Each row of a before or after table is a point. The points were changed in one or more steps. Then noise was added and the rows were shuffled. The steps act on how far a point lies along the listed directions, d1 being the first. What was done? A step turns or swaps two directions, mirrors them in a line or flattens them onto one, adds a multiple of one to another, or multiplies one. Angles are multiples of 10 degrees, from the lower direction toward the higher: turns from -170 to 170, lines from 10 to 170 but not 90. Use the fewest steps. Two steps may share a direction if one is a turn and the other turns, adds or multiplies; they go together, in the order done. Otherwise the lowest direction goes first.

Directions:
(1): [-57  -1]
(2): [  1 -57]
Before (9 x 2):
[[-32  15]
 [ 18   3]
 [ -7  -8]
 [ 43 -44]
 [ 31   2]
 [-48  42]
 [ 41   0]
 [-58   1]
 [-52  33]]
After:
[[ 13  62]
 [  2  36]
 [-19  54]
 [ 12 -28]
 [ 12 -39]
 [ 24  60]
 [-26 -55]
 [  9 -16]
 [ -9   5]]
Steps: turn d1 and d2 by -70 degrees

Directions:
(1): [ 50  47 -43  -4]
(2): [-53  35 -28  41]
(3): [-23  49  31 -51]
(4): [25 27 55 47]
Before:
[[ 17 -51 -25 -20]
 [ -4  -7  -8  -3]
 [ -4 -60 -11 -18]
 [-40  43 -29  -3]
 [-10 -12  14  23]
 [-10  32 -20 -20]
 [-28  34  -1  -3]
 [ 22 -21  10   4]
 [ 40 -18 -32  -9]
 [-37  22   2  18]
 [  4 -12  37  -9]
 [-49  42 -15  18]
 [ 12 -16 -19 -16]
 [ 31 -37   9 -18]]
After:
[[-56  18 -13  31]
 [ 30 -14 -33 -40]
 [  1  -3 -11  -5]
 [ 33   9 -18 -32]
 [-29  -1  -8 -11]
 [-33   9  -3  26]
 [  9  -4 -17 -21]
 [ 38 -21   5 -28]
 [-39   5   4  14]
 [-57  10 -17  12]
 [  6   5  -4  19]
 [ 24 -26 -29 -32]
 [ 13 -24  28  -2]
 [ 31  -2   4  -4]]
Steps: turn d1 and d3 by 70 degrees; multiply d3 by 0.4

Directions:
(1): [-29  57  13  47  10 -14  16 -28]
(2): [-18 -26 -53   1  17  11  -6 -60]
(3): [ 60 -13  37  17  33  11   5 -34]
Before, 14 rows:
[[-26 -30 -52 -16   2   1 -10 -12]
 [ -8  -6  -1  12   5   4   2 -38]
 [  8 -28 -32   4  35  14  -2 -60]
 [-13   3 -17  -1  -4   7  -3 -21]
 [-46  14  -6   3 -31  -3   0  -7]
 [ 59 -24  11   8  34   5   0 -25]
 [-32  -5 -31  12  -4   2   6 -33]
 [-16  11 -23   7 -11   2 -10   0]
 [-22  11  21  -8 -18 -13   7  16]
 [ 31  -9  36   0  33   5 -12 -21]
 [  3  25  30  10  -3   0  12   2]
 [  9   5  14   7  -7   3  -5  18]
 [-32 -11 -55  -1  -2   8 -17 -51]
 [-27  -1  -9  -9 -27   3   0  17]]
After, 14 rows:
[[ 21   4  46  17  -3   5   6 -23]
 [ -3  18   5  12   2   4   3 -21]
 [-28  19   8  16  -9  -7   5 -11]
 [  8 -11   1  -5  -9   7  -9  17]
 [ 17 -16  33 -14  -2  -2   4   3]
 [ -7  22  15  36   6  -3  17 -30]
 [-47   7 -53  -9 -17 -15  -6  18]
 [  1   7  20 -15 -19   2   4  28]
 [ 19  12   7  20   6   5  -5 -11]
 [-11  38   1  43  15  -1   1 -59]
 [ 26 -16  19   5   5  14   4 -19]
 [-47   6 -15 -23 -10  -9 -19  21]
 [  1   0 -12  29  33  -1   5 -53]
 [-54  35 -31  25  10 -10   8 -30]]
Steps: turn d1 and d2 by -60 degrees; multiply d3 by -1

Directions:
(1): [  3  10 -50 -14   7  27  40  28 -24  14  53 -15]
(2): [ 37 -20 -40  26 -20  15   3 -60  22  26   4  19]
(3): [-16  -6 -21  19  38 -37  58 -18  13 -43 -15   5]
(4): [-20  51   2 -36  -5  36  13 -17  17 -13  -7  56]
(5): [ 12  29  48  44  27  -6  10 -21 -33  16  40  21]
Before:
[[ -5  14 -24 -41  -7  24   9  -8  16  -7 -10  26]
 [  8  -8  17  35  12 -31  -3 -34  10 -11 -23   7]
 [ -7   2   5  35  43 -14  13   0 -34  -7  19  -9]
 [ 24  -7  -2   5 -16  -2 -16 -14  10  11 -17 -10]
 [ 24  15  51  14 -23  18 -27 -47  11  19  -8  45]
 [ -3  -7   3   5   5  -9   4  12  -5   2   4 -26]
 [-18   3  34  26  27 -23   4 -18 -15 -12  -4  19]
 [  3  25   6 -10 -20  19  -7 -16  21  -6 -22  34]
 [  5   6 -20   3  11  -3  17 -15   9  -3   3  10]
 [-11   7  20 -23 -13  11 -30  16  16  -7 -42  14]
 [ 19 -16   1  22  24 -20   9 -31   4   5  -6  -5]
 [-15  -2   0 -26  -9  19 -29  16   4  -4 -17   5]]
After (12 x 12):
[[-11 -20 -16  -6  -2 -29  -3   5  22 -26 -41 -15]
 [-18 -26 -45 -20   1  -2  10  -4  13 -14 -19  -7]
 [ 10   2  25  -6  -7 -15 -20   8   3   2 -25 -13]
 [ -6  28  15 -15 -20  15  -7  -2  15 -12 -23  29]
 [ -3  33  26 -13  12  14   5 -19  -2  -3   3  42]
 [-15  -1  10 -61 -36  20 -31  28  29 -12 -41   3]
 [  8  -9  -5  15   0  -6   6  -4  -2  10   5 -20]
 [-11  16   0  -5  18 -13  14   8   0 -15  -4   5]
 [ -9 -18 -51   2  24   2  22  12 -13  -9   8 -25]
 [ -5 -16   3 -11  23 -23   6  14   4 -16 -21 -25]
 [ 15   2   7   4 -19  20 -23 -26  21  13 -29  31]
 [ 10   3  10   9  -9  20 -27 -23   3  15  -5  26]]
Steps: turn d1 and d5 by 140 degrees; turn d1 and d2 by 160 degrees

Directions:
(1): [ -6   2 -60  27  24  55   8  24 -13  38  -9  28  30   6  -9   6   9 -11]
(2): [ 16 -26  -1  56  45 -11 -17  30  53 -18  13 -16 -11 -24  14  -6  18  11]
Before, 14 rows:
[[  8  -1  14 -10  -7 -25   8  -7  10  -7  12 -11 -19  -1  -9  -7  -2  12]
 [  2   1   3   9  18 -13  -5   6  17 -17   6 -10  -4  -5  12   5   3   5]
 [ -5   9 -17 -13   3  21  11  -9 -14  13  -2  11  20   8 -11  12   2  -3]
 [-12  12  -2 -16 -20  17  -1  -3 -15   8   4  11   5   8  -8  12   4  -4]
 [ -5  23  23 -36 -28 -19  11 -27 -35  -3  -3  -4  12   6  -7   4 -17  -3]
 [ -1   8  -6 -11  -9   7  -4  -9 -14  -3  -2   6  -4  10  -7   0  -4   8]
 [-15  16  22 -50 -44 -15   7 -28 -37   0  -8   3  -2  11  -9   3 -23   2]
 [ 19 -15  -7  45  48 -14 -11  22  44 -14   5 -10  -8 -15  17 -15  21   6]
 [ 19 -21 -31  50  35  -2  -7  26  34  -4  20   2   5  -9  15   0  25   1]
 [  1 -10   0  20   8  -3 -11  16  18   7   2   5   3   8   1   0   5   3]
 [ 10  -4 -11  15  17  -8  -7  16  13  -8   4   0   3 -11  16  -3   8   9]
 [ -1 -11   0  20   8 -20  -7  12  22 -14   7  -6 -11 -16  11 -12   1   9]
 [ -7  -6 -12  12   9   3  -1  10  15   8   8  -3  -5 -10  -6   2   3 -10]
 [ -4  11  30 -47 -30 -26   1 -18 -26 -10 -11  -8 -15  12  -7  -1 -10   4]]
After, 14 rows:
[[  1 -15  -3  27  14 -19  -9  17  28 -15   8  -5 -11 -18  12 -11   3   9]
 [ 23 -23  -7  59  59 -17 -16  29  57 -19   8 -14 -11 -22  20 -17  25   8]
 [ 24 -26 -25  61  43  -9 -11  31  47 -11  24  -4   0 -16  19  -1  27   4]
 [  8  -1   8  -7  -4 -20   9  -3   8  -4  11  -8 -16   0  -9  -7   0  11]
 [-14  14   0 -22 -25  16   1  -7 -21   9   2  11   5  10  -9  12   2  -4]
 [  1 -13   1  23  11  -5 -12  18  21   4   4   3   2   6   2  -1   6   4]
 [ -5  10 -12 -21  -4  18  11 -14 -17  12  -4   9  19   9 -11  13   0  -3]
 [ -8  15  21 -51 -33 -16   5 -18 -36  -1 -15  -2  -9  17 -11   1 -11   0]
 [ -6  -7 -10  15  10   0  -3  11  18   5   9  -4  -6 -11  -5   2   3  -9]
 [ 12  -7 -10  20  22  -9 -10  18  19 -10   5  -2   3 -12  18  -3  10  10]
 [ -8  27  17 -43 -34 -11  16 -30 -45   4  -7   2  17  12 -10   6 -19  -6]
 [ -2   9  -6 -15 -11   7  -2 -11 -17  -2  -3   8  -4  12  -7   0  -6   7]
 [  3  -1   1  16  23 -12  -5  10  21 -15   6 -10  -4  -6  13   4   6   5]
 [-20  22  16 -58 -50  -7  11 -32 -50   8 -12  10   4  17 -13   6 -26  -2]]
Steps: multiply d1 by 0.7; multiply d2 by 1.3

Directions:
(1): [ -4  23 -10  49  14  11 -19 -10  -4 -10  42  52  -8   3 -33 -22  12  -2
  32 -18  -4  11 -28  15]
(2): [-32 -22 -25  11  12 -32  -1  19  18 -20  23   1  24 -18  37 -18  38  16
 -16 -32  -5 -19  -6 -42]
(3): [  7  -7  -8  41 -39  17 -32  14  -4   1   4  -6 -13 -16  55 -15   5   6
   8  60 -16   2  -4  10]
Before (8 x 24):
[[  0 -26  -3 -10 -18 -13 -14  10   5   4 -19 -24  -7  -3  49   1   4  15
  -19  26  -1 -14   6 -20]
 [ -2   7   0   5 -21  18 -16   8  -3   2   4  -5  -9  -2  19  -8  -9  -1
    6  26   1   6  -4  -2]
 [ 12 -11   6  -8 -31  13  -6   6  -3  16 -31 -32 -21  -9  53   4 -14   7
  -17  60 -10   4   2  21]
 [ -1  20  -1   0  27  -5   3 -12 -10   0  19  25   2  12 -48 -15   6  -8
   14 -25  12   8  -3   3]
 [  7   6   5 -12  16  -5   5 -12   6  -5   0   2   3   4 -32  25   2  -6
    2 -27   9  -2   7   2]
 [ -3  23  -6  14  18  13  -5 -16   0   2  15  29 -11  18 -43  -3   2  -8
   24 -21   8   9 -26   4]
 [  8 -13 -10   8 -29   4  -9  15  -6  -3  -3 -13   3  -3  42  -5   2  14
    2  43  -4 -10   9   4]
 [ -1  10  11 -21  15   0   6 -11   1   3 -13  -5  12  10 -25   8  -2  -5
   -8 -10  11  -6  11   4]]
After:
[[  6  21   3  -3  17   2   3 -13 -15   7  10  14  -1  13 -43 -12  -5 -12
   12 -10  13  11   1  10]
 [  3 -14 -11   5 -20  -2  -5  15  -6  -6   2  -8   6  -3  35  -6   7  14
    3  29  -3 -11   5   0]
 [ -1   7  -2   4 -15  14 -13   6  -3   0   7  -1  -8  -2  15  -8  -4  -2
    6  15   2   3  -7  -5]
 [  8   6   4  -5   9  -4   0 -11   5  -5   2   3   2  -1 -25  22   5  -5
    4 -20   6  -2   6   1]
 [ -4 -24  -6  -8  -9 -19 -13   9   7  -2 -12 -18  -2  -2  43  -2   7  15
  -18  13   0 -16   2 -27]
 [  5  25  -2   9  10  18  -6 -17  -3  10   4  21 -15  20 -38   1 -10 -11
   25 -11   8   9 -21  12]
 [ -3 -13  -6   7 -12   3  -6   7   3   6  -6 -10 -10 -15  46  -8   4  14
  -12  27 -11  -1 -10   6]
 [ -7  10   4 -10  14  -1  -2  -9   3  -3  -7   2  12   8 -17   2   6  -3
   -5 -11   7  -8   8   1]]
Steps: flatten d1 and d2 onto the line at 140 degrees; multiply d3 by 0.7

Directions:
(1): [  6 -18  16 -18  16 -28 -48  10  10 -16   8  21  18  16  17   9 -20  30
   7 -15  12   9  43 -22 -22 -28 -18  12  29  34 -17 -60   1   0  -5  13
 -36  21  26  44 -27  -4  30  17   0  -3  18  18 -19  -3  13 -18 -20 -12
 -24 -16 -20 -37 -13   3   3 -15  -4   9]
(2): [ -9 -44  17   7 -16 -47 -41  13 -37  31 -16 -16  -6 -16 -10  14   0 -14
 -29 -31  31 -15  -1  55  17  22  -4  37  -2  13  10  24   4   1 -25  38
  33 -39   0  14  -3  12  11  18   1   0  13  19 -24  -8  42  21  -5   3
  13 -10 -14  10   5  15  -7  23  -7  -2]
Before (8 x 64):
[[  9  27  -4 -18  14  28  10  -4  35 -33  15  18  14  18  17  -6   0  23
   23  17 -21  14  13 -47 -17 -29  -2 -22   3   0 -15 -38  -8  -3  21 -27
  -39  32   4   5  -8 -10   0  -8  -1  -1   0  -3  15   6 -28 -27  -4  -9
  -23   1   4 -18  -9 -15   5 -21   1   8]
 [ 10  13   3 -15  15   5 -12   2  31 -24  18  22  17  18  15   1 -14  28
   20  -3  -9  10  36 -44 -23 -34  -9 -17  22  16 -12 -60  -2   1   6  -7
  -44  41  16  19 -19 -14  20   3   2   1   4  -4   4  -7  -8 -19 -12 -11
  -24  -4  -7 -30 -13  -9   0 -23   0   9]
 [  0   4  -1  -2   8   3   0   1  -3 -10   7  10   4   9   5   3  -1   4
    2   5  -2   5   5  -9  -6  -3   1  -6   5   9  -6  -6   1  -3   4  -6
   -6   8   5   7  -4   1  -1  -1   0  -7   0   4   0  -2  -1  -5   0   2
   -3   3   3 -11   3   1   3  -1   5   5]
 [  1 -20   6   0  -1 -21 -26   7  -3   2  -2   9   8  -1   1   7 -10   0
   -3 -10  16  -3  10   6  -7  -4 -10  17  11  19  -2 -13  -2   0  -9   9
    0  -6  13  14  -9   7  15  17  -1  -5   8   9  -7  -4  19   2  -4   1
   -5  -9 -14 -17  -3   6  -1   8   1  10]
 [  1  -4   6  -6  13  -4 -16   1   3  -7   4   9  13   9   6   7  -6  14
    3  -8   3   6  10 -13 -12 -13 -13   3  15  11  -8 -25  -1  -2   3   2
  -20  10   9  21  -6   1  18  10   1   6   7   9  -5   1   7 -12 -11 -10
   -9  -9  -5 -16   0  -2   2  -6   3   5]
 [  3   1  -2  -1   3   9  -8   4   3   1   2   6   4   3  -1   1  -3  -3
    1   1  -3   3   1  -2  -6   4   1  -1   2   5  -2  -6  -2  -1  -4  -1
   -3  -3   0   0  -2   0   0   4  -1  -6   5   4   0  -6   0  -3  -2  -1
    5   4  -4  -5   1   2   2  -2  -3  -6]
 [  3 -14  11 -11   8 -21 -29   4   2  -8   4   6  15   7   8   9 -11  16
    5 -11  10  -4  30  -8 -12 -17 -10   8  21  23  -3 -39  -1  -5   0  11
  -22   7  15  24 -25  -1  18  19   3  -6  12  13 -14  -6   6 -11 -14  -8
  -14 -12 -10 -24  -5   4   4  -9  -5  -3]
 [  4  13   1 -14   5   7 -11  -6  15 -14   8  11  12  15  16   0  -7  17
   12  -2  -5   6  15 -21 -18 -19  -5  -3  16   5  -7 -37  -1   3  -1  -9
  -24  20  10   9 -12  -2   9   3   1  -9   6   3  -5   2 -10 -10  -7  -5
  -11  -6  -6 -16  -3  -6   3 -10   3   6]]
After (8 x 64):
[[  6  15 -10  -1   5  19  15  -4  20 -16   7  15   8   6   4  -5  -5   2
   16  16  -8   5   0 -26 -13 -12  -3 -12   5   1  -4 -14  -5   0  10 -21
  -13  15   7  -7   0   0  -1   0  -2  -4  -5  -9  15   2 -13  -8   5   2
   -8   2   1 -15  -3  -6   3  -4   7   9]
 [  3   4  -4   1   1  13  -2   3   2   2   2   4   3   1  -3   0  -1  -6
    1   3  -4   2  -3  -1  -4   7   3  -3  -1   1   0   0  -2  -1  -3  -3
    0  -4  -3  -5   1   0  -3   2  -1  -6   3   2   2  -5  -2  -2   0   0
    7   6  -2  -2   2   2   2  -1  -3  -7]
 [ -3   6  -4   4   3   7  11   0  -9  -3   4   3  -1   3  -1   1   5  -6
   -2   7  -3   1  -8   1   1   7   6  -7  -3   0  -1  13   1  -3   4  -7
    7  -1  -2  -5   3   3  -8  -4   0  -6  -4   0   4  -2  -1   1   6   6
    5   7   8   0   7   1   2   5   6   2]
 [  4  30 -13   0   4  34  38 -13  17 -14   7  -2   4   3  -1  -8   6  -1
   18  21 -20  -2  -7 -24  -4  -7   8 -26  -3 -15   6  -2  -5  -5  20 -24
  -11  13  -7 -23   0  -5 -15  -8   2  -3 -11 -15  17   2 -32  -9   7   1
   -1   8  16   1   3  -9   7 -10   3  -9]
 [ -1  33 -18  14 -12  40  54 -10   9   5   3 -14 -11 -10 -13 -10  16 -19
    4  14 -22  -6 -31  -1  14  12  18 -28 -22 -33  16  35  -3   1   9 -20
   17   1 -23 -45  21  -5 -24 -20   2   6 -21 -29  29  -4 -20  12  17   8
   15  18  20  28   7 -11  -5   4   5  -6]
 [ -1  20  -9   4   7  28  27  -9   6  -5   3  -1   3   2  -3  -3   7  -2
    7  10 -13   5 -19 -13  -2   0   0 -15  -4 -15   1   9  -3  -2  13 -17
   -5   6  -9 -12  13   0  -5  -7   0   8  -8  -9  15   5 -13  -6   4  -3
    4   4  12   6   7  -8   3  -2   8  -1]
 [ -3  25 -11   2 -10  27  27 -13   3   2   0  -9  -4  -1   1  -6  10 -10
    4   8 -12  -3 -22   2   3   7  10 -10  -9 -23   9  16  -2   3   1 -17
   10  -2 -12 -27  11   3 -16 -10   1  -6  -8 -11   9   4 -17   7  10   6
   11   6   9  17   9  -7   0   5   6  -2]
 [ -7  11  -8  10 -18  21  32  -4  -8  12  -7 -21 -12 -15 -11  -4  23 -23
  -10   8  -9  -9 -39  24  23  22  16  -4 -33 -28  13  53  -7  -2   5 -10
   31 -26 -26 -35  21   6 -26 -12   0   2 -10  -9  17   3  -8  11  15   8
   17  11  16  34  11  -6  -4  16   0  -5]]
Steps: turn d1 and d2 by -120 degrees
